Each row is a point. Any point is a mix of the corners, with weights that add up to 1. It lies inside the corners' shape when no weight is negative. Is each point inside? If not, which corners have a negative weight?

Corners:
(1): [-6.5 18.5]
(2): [ 17.7 -24.9]
(3): [-6.7 -2.6]
Points:
[-5.1  8.1] => inside
[ 11.3 -24.1] => outside (1)
[  1.5 -14.6] => outside (1)
[-12.2  13.8] => outside (2)

Corners:
(1): [  1.6  -0.2  -9.6 -23.0]
(2): [-27.3   2.2  -4.1 -22.2]
(3): [25.1 14.5 15.7 12.7]
(4): [ -9.4   0.4 -22.2  17.0]
(5): [ -8.2 -12.0  -8.0  -2.6]
Points:
[  4.2   5.0   5.7 -19.1] => outside (4)
[-19.6 -14.5 -21.3 -14.4] => outside (3)
[-17.7 -11.6 -13.9 -10.7] => outside (3)
[-5.6  0.5 -7.7  2.7] => inside
[20.4 13.1  2.1 18.5] => outside (2, 5)

Corners:
(1): [  2.4  16.1  -9.4  69.8 -25.0  15.7   6.4 -14.4]
(2): [  9.0   1.6   4.0 -20.4  11.1 -22.1  18.4  -9.2]
(3): [  2.1   3.8 -21.2 -19.2   8.2   7.8  15.7 -16.8]
(4): [ 12.9   8.3 -14.4 -16.6  12.9   0.0  -9.2  -0.2]
(5): [  3.7  17.0   6.1 -27.7  -4.8   5.1  10.9 -13.9]
(6): [-32.8  15.9 -10.6  28.5  -1.3  13.6   4.7  -4.7]
(7): [  3.3 -18.4  -9.2 -22.7   1.5  20.0   1.6  20.6]
(8): [  6.1   1.5   4.2  -6.4  13.1  16.4  -2.6 -18.4]
(9): [-10.4  -3.3  -4.7 -19.4  -0.6  -2.7  -6.6 -23.2]
Points:
[ -6.5  12.2  -8.4   4.3   5.5 -17.6  16.6 -14.3] => outside (5, 7, 8)
[ -1.3   3.5  -4.5 -12.5   3.4  -0.6   2.7 -10.3] => inside
[  0.0   7.4  -0.4   5.3  -5.5  -3.2  17.2 -12.3] => outside (4, 8)
[ 4.2 -2.3 -6.9 -8.9  2.0  7.0  4.0  2.1] => inside
[-11.0  -4.1   0.3 -37.6   7.1   0.4   1.9 -17.8] => outside (1, 4)
[ -3.5  14.3  -2.3   4.4  -8.1   8.3  13.8 -20.2] => outside (4, 7)
[ -3.5  -8.0  -3.4 -36.9   8.3   9.8   9.7  -0.5] => outside (1, 4)

Corners:
(1): [ 15.6   4.2  31.3 -19.0 -20.9  11.4   5.2  -9.8   6.7 -38.9 -12.3  38.9]
(2): [  4.6   8.3   6.8  -3.4  -0.3 -12.3  36.2  19.0  -4.5  -1.2  -5.7 -26.0]
(3): [ -8.1 -20.6   3.4 -17.0  14.1 -23.6 -17.9 -16.2  27.3   6.4   7.1 -11.4]
(4): [ -8.3  20.5  16.5  34.2  -5.0 -12.2   4.6  25.0  -2.9   3.7 -22.0 -20.3]
(5): [ -4.7  -5.7  -1.4   4.5  -1.5   7.4   7.0   9.3  30.2   8.3 -13.4 -14.9]
(6): [ 18.3   6.0   5.3   9.3 -33.9  -6.1  10.4 -10.4   6.5  11.9  -4.2  37.5]
(7): [ 22.6  39.6 -13.2  19.3  13.7   0.4  21.8  46.6 -28.6   0.7  -7.4 -20.5]
(8): [ -0.1 -15.3   3.5 -16.4  -8.8  10.4  -7.8 -28.2 -11.0   4.3   4.2   9.9]
(9): [-13.6   7.4 -14.5 -20.9  -1.3  -1.7   3.7 -11.7 -12.8 -17.4 -17.2  24.9]
(10): [-15.5   7.5  21.3 -17.0  10.7  -8.2 -11.0  -2.9  18.2  30.7 -14.4  -6.5]
(11): [-32.7 -10.8  16.4  -0.8  22.2  -1.2  -6.8 -12.7  27.0  22.2  13.0   0.9]
(12): [-13.2  -8.8   9.7  -0.5 -14.5   1.8  -8.6  27.1 -20.9   6.1  -8.9  33.9]
(13): [  0.8 -18.5  19.6   4.6   3.9   2.4   0.3  -7.8  -6.9   3.9 -28.7  38.6]
Points:
[-3.0 -4.9  7.6 -3.3 -3.2 -6.3 -1.6 -8.2 10.4  8.1 -0.7  9.5] => inside
[ 2.7 -2.3  9.1 -4.7 -3.1 -2.4  0.5  4.9 -5.2  4.2 -3.3 15.3] => outside (4, 5, 9)
[  1.2   4.2   9.9  10.0  -9.7   4.2   2.3  15.3 -16.1  21.1 -12.4  -1.6] => outside (1, 3, 9, 11)
[-5.9  3.7  9.0  0.2 -1.5 -5.5  2.1  6.0  3.8  6.8 -6.4 -2.5] => outside (13)
[-3.9  2.4  9.1 -5.7  1.3 -2.1  4.3  0.3  4.2 -0.3 -7.2  6.5] => inside
[ -8.5  -1.3  12.1   1.8  15.5 -20.5  -5.8  -7.1   7.1  39.1  -3.6 -17.5] => outside (1, 5, 9, 12)
[  2.1   2.6   9.0  -6.2   0.5  -2.1   2.0   7.6  -2.1  -4.1 -16.6  -4.3] => outside (6, 11)
[-5.7  0.6  3.2 -1.7  1.7  1.1  2.7  0.7  5.2  4.7 -6.4  0.9] => inside
[-17.8 -10.6  10.5  -8.3   2.2  -5.3  -6.2   1.4 -10.0   9.0  -5.9  12.4] => outside (1, 5, 6, 7)
